Each row is a point. To make a cloud, some directions were put in groups of two or more. Within a group, all points are equally far from the middle, so they leave a hole (a ring in 2 directions, a hollow ball in 3). The other directions are filled evenly. Then the cloud was stretched, turned, moved and blurred a little. Count the holes, and give their numbers of directions, smallest first.

Cloud (15 x 2):
54; 18
36; -20
-4; 55
16; 3
12; 37
19; 22
-44; 47
-40; -21
-29; -32
9; -15
43; -23
-45; 41
25; -5
-5; 41
60; -16
Holes: 0

Cloud (20 x 3):
32; 3; -10
5; 57; 33
-7; -5; -31
-20; -3; -29
-11; 5; -33
10; -4; -28
28; 50; 4
-42; 16; -15
29; -4; -2
37; 21; 12
-7; 60; 1
15; 17; -31
-29; 37; 49
26; 20; -24
0; 50; 44
7; 50; 41
-47; 15; 39
-35; 40; 43
-32; -15; -15
-36; 47; 3
Holes: 1 (3)

Cloud (29 x 4):
-29; -36; 29; 5
20; -4; -30; -6
3; -23; -42; -27
-18; -14; 38; 22
24; 22; 46; -34
13; -7; 13; 19
-8; 23; -39; 10
4; 0; 28; -13
17; 6; 19; -19
0; 25; 9; -23
-21; -31; 29; 6
-21; 12; 5; -45
-16; -40; -13; -16
-6; 29; -17; -34
6; 28; -14; 42
-29; -39; -10; 23
-1; 13; -22; 29
6; -22; 60; -8
3; 27; 5; -44
26; -10; -10; -10
14; -2; 16; 9
-24; 27; -12; 12
11; 35; 23; -49
-1; -11; -13; -22
-1; -31; 6; -7
-6; -2; 34; 22
-4; -16; 27; 41
2; 13; 32; -42
-19; 0; 29; 18
Holes: 0

Cloud (48 x 6):
5; -26; 1; -10; 28; 46
-10; 25; 7; -3; -32; 3
18; 9; 27; 20; -6; 53
11; 31; 38; 3; -18; -5
-21; 31; -21; 28; 15; 29
4; 27; 29; -20; -10; -22
34; 17; 28; 43; 2; -5
25; 15; 40; 40; -7; -6
39; -21; -2; 47; -3; 4
-24; -7; 44; 23; 16; -3
30; 43; -19; 9; -7; 3
23; 16; 35; -16; 14; -11
-24; -50; 24; -12; 8; 5
13; -9; 44; -1; -16; 41
3; 22; 17; 56; 8; 15
25; -27; -14; -6; -7; -40
-15; 20; -8; 17; -29; 4
-29; 13; -37; -13; 40; 3
-37; -20; -36; 11; 17; -16
5; 10; 48; 7; 5; -28
43; -18; -25; 4; -11; 3
36; -20; 3; -12; -25; 34
-46; 11; 2; 9; 28; -10
8; -12; 16; 60; 26; -6
25; -19; 19; 1; -26; 45
3; -32; -43; 26; 21; -13
21; 7; 5; 27; 42; -5
19; -28; 9; -33; -23; 27
14; -21; -12; 36; 27; 35
-9; 15; 45; -2; 2; -23
41; 1; 10; 27; 4; 36
-5; -40; 6; 45; -6; -11
9; 21; -44; 31; -16; 16
-24; -1; -54; 11; 27; -2
15; 4; 40; 16; -14; 43
-3; -29; 4; 4; 2; 54
26; -6; 55; -1; -11; -3
2; -42; 1; 40; 31; -20
6; -2; -30; 18; 3; -50
-13; 18; 39; -32; 5; 14
46; -24; -2; 29; -5; -7
-21; 12; 14; -36; 38; 0
18; -30; 24; -34; 12; 15
-6; -41; -28; 7; 22; -35
-22; 15; 6; 11; 31; 46
20; 9; -26; 33; -34; -9
10; 32; -45; 1; 6; 24
-4; 36; -24; 22; -11; 30
Holes: 2 (2, 4)
